Every row gives one point. The points of each table are mixes of a few directions, plus a little noise. How many directions does each table use, and how many do they share? Where both have some left over, give the other angles between the two spaces (their principal angles), to ten degrees, smallest first.
(in the rows, 128 means zero)

First:
[[120 145]
 [129 125]
 [164  54]
 [115 155]
 [112 161]]
Second:
[[ 80  94]
 [128 128]
 [180 165]
 [124 125]]
Directions: first 1, second 1, shared 0; angles 80

First (5 x 4):
[[147  76 125 143]
 [ 93 224 135 102]
 [134 111 127 133]
 [147  75 125 142]
 [119 153 130 121]]
Second (6 x 4):
[[142  90  93 127]
 [133 113 114 128]
 [147  76  80 126]
 [106 190 185 130]
 [132 116 117 128]
 [108 183 179 130]]
Directions: first 1, second 1, shared 0; angles 40

First:
[[151  93 115 135 134 133]
 [123 150 135 134 130 114]
 [ 91 139 138  92 109 163]
 [187  24  90 137 139 154]
 [ 96 176 147 119 120 121]
 [120 185 144 151 137  83]]
Second, 6 rows:
[[116 146 128  98 119 107]
 [124 132 128 121 126 123]
 [116 144 128  99 119 109]
 [164  80 128 216 155 186]
 [ 99 166 129  59 106  82]
 [149  99 128 178 144 161]]
Directions: first 2, second 1, shared 0; angles 50

First (8 x 9):
[[189  86  74 108 145 207  78 111 136]
 [154 179 120 120 116 107  91 134 128]
 [ 77 157 156 140 122 116 147 134 120]
 [135 140 119  98 109 133 135 163 111]
 [ 41 121 155 172 148 114 194 107 142]
 [182 104  67 119 144 150 114 117 152]
 [ 93 108 190 156 132 112 134 108 120]
 [152 129 143 112 107  85 133 152 115]]
Second (9 x 9):
[[165 120  61 171 144 113  89  97 197]
 [115  99 135 143 112 108 135 146 140]
 [107 127 132 170 108  64 130 142 165]
 [143 190 110 122 149 130 115  97 129]
 [115 151 157 100 127 142 143 135  90]
 [144  38 109 132 121 161 123 143 142]
 [102  65 160 127 100 126 151 168 114]
 [134 163 150  67 148 190 141 116  62]
 [127 200 133 117 142 119 127 108 115]]
Directions: first 5, second 3, shared 2; angles 50

First, 10 rows:
[[173 130 185 100 138 117 144 220  74 114  76]
 [ 66 138  81 137 145 135  96  37 179 159 151]
 [155 107 117 154  88 152 110  97 128 113 165]
 [204 104 167 134  87 147 125 177  77  93 128]
 [120 132 120 131 128 116 154 138 136 125 135]
 [ 54 151  75 134 156  94 179 101 186 147 150]
 [121 137 146 107 152 125 113 141 117 140  96]
 [124 122 103 147 108 129 143 108 147 121 162]
 [129 136 167  96 161 141  68 130 100 150  71]
 [132 124 118 139 114 124 147 130 134 119 146]]
Second:
[[142 109 161 169  91 165 140  81 139 146 103]
 [105 139  85  97 177  73 143 184 128 154 151]
 [132 147 108  92 132 122  91 146 110  59 163]
 [122 137 180 124 141 145 113 129 122 148  62]
 [152 126 103  92 136 109 128 157  93  89 161]
 [165 109 170 137  98 163 133 100 102 117  97]
 [113 115 134 174 113 139 152  97 164 180 116]
 [129 129 179 153 104 171 110  89 138 130  81]
 [141 112 162 146 119 146 147 112 123 163  87]
 [117 147  71  83 161  82 116 179 117  91 185]
 [ 91 138  55 140 136  92 134 136 172 131 203]]
Directions: first 3, second 4, shared 1; angles 30, 50
